Each row of a before or after table is a point. One or more steps were done to the points. Then noise was added and the rows were shuffled. The steps act on columns, c1 being the first. Write out the steps. A step turns or swaps two columns, mirrors them in a line or flattens them onto one, adds a multiple of one to another, or multiplies or shifts one. Angles are multiples of 10 degrees, from the lower column toward the higher: turns from -170 to 170, lines from 10 to 170 but not 90. Use the fewest steps. Two steps may share a column if one is a turn and the other turns, adds or multiplies; they go together, in the order done. Otherwise the lowest column goes first.
In the rows, zero is written as 100.

Before (14 x 2)
array([[ 55,  78],
       [100,  52],
       [ 76,  64],
       [103, 132],
       [129, 111],
       [ 66, 156],
       [ 69,  72],
       [104,  77],
       [ 67, 114],
       [115, 146],
       [123,  80],
       [ 74,  73],
       [113, 110],
       [122, 156]])
After (14 x 2)
array([[ 78, 186],
       [144,  69],
       [ 96, 150],
       [125,  57],
       [ 75, 116],
       [122,  40],
       [ 96,  60],
       [134,  59],
       [136, 188],
       [ 78,  64],
       [ 97,  22],
       [131, 123],
       [ 87, 170],
       [ 87, 117]])
Steps: multiply c1 by -1; multiply c2 by 1.6

Before (13 x 4)
array([[ 75,  86, 102,  76],
       [122, 105,  91, 116],
       [ 80,  70,  94,  83],
       [108, 112,  92, 131],
       [113,  91, 102, 121],
       [ 94,  83,  68,  99],
       [ 78,  85, 110,  68],
       [101,  92, 109, 109],
       [ 79,  81,  70,  86],
       [114,  90,  86, 111],
       [ 99,  60, 103,  84],
       [119,  97,  78, 104],
       [ 81,  90, 101,  93]])
After (13 x 4)
array([[ 81,  70,  95,  50],
       [ 75,  86, 103,  27],
       [122, 105,  91, 146],
       [113,  94, 104, 163],
       [113,  90,  85, 133],
       [108, 111,  92, 193],
       [119,  98,  78, 111],
       [ 82,  90, 102,  78],
       [ 80,  80,  70,  58],
       [ 99,  60, 103,  52],
       [ 96,  85,  67,  98],
       [ 78,  84, 111,   3],
       [101,  90, 109, 129]])
Steps: multiply c4 by 3

Before (13 x 8)
array([[ 34,  97,  59,  80,  73,  87, 104, 108],
       [135, 108, 110, 161,  74, 128, 176,  73],
       [ 70, 104,  56, 112,  91,  92,  58,  97],
       [132,  81, 140, 127, 135,  51, 141, 191],
       [ 74,  93,  71,  82,  50,  65,  63,  97],
       [ 70,  91, 107, 116,  65,  81,  80, 105],
       [ 61, 139,  83,  79,  70,  66,  74,  62],
       [115, 134,  86,  83, 101,  58,  87,  47],
       [ 71, 157, 131, 104, 104,  43,  92,  68],
       [118,  93, 157, 163, 152,  76, 117, 163],
       [ 73, 131,  84,  81, 114,  89,  89,  83],
       [135, 139,  78, 195,  81,  84, 172, 107],
       [126, 130, 135, 123, 100, 101, 110, 183]])
After (13 x 8)
array([[102, 124,  62, 178,  67, 107, 164, 119],
       [101,  85,  29, 178,  83, 140, 197,  92],
       [103,  90,  34,  90, 106, 133,  82, 119],
       [ 99,  90,  12,  57,  92, 102, 112, 102],
       [104,  53,  92, 144, 164,  83, 127,  22],
       [100,  71, 108, 116, 173,  91, 165,  58],
       [ 99,  61,  22,  63,  56,  92,  83,  85],
       [101,  68,  35,  73,  60, 139,  78, 126],
       [ 98,  62,  38,  93,  83, 134,  86, 151],
       [102,  74,  51,  81,  69,  90, 114,  84],
       [ 97,  45,  76,  91,  97, 159, 105, 132],
       [100,  88,  10, 103,  75,  99,  80,  84],
       [102, 100,  86, 113, 130, 131, 126,  21]])
Steps: multiply c1 by 0; swap c2 and c6; shift c3 by -50; swap c4 and c7; mirror c5 and c8 in the line at 10 degrees
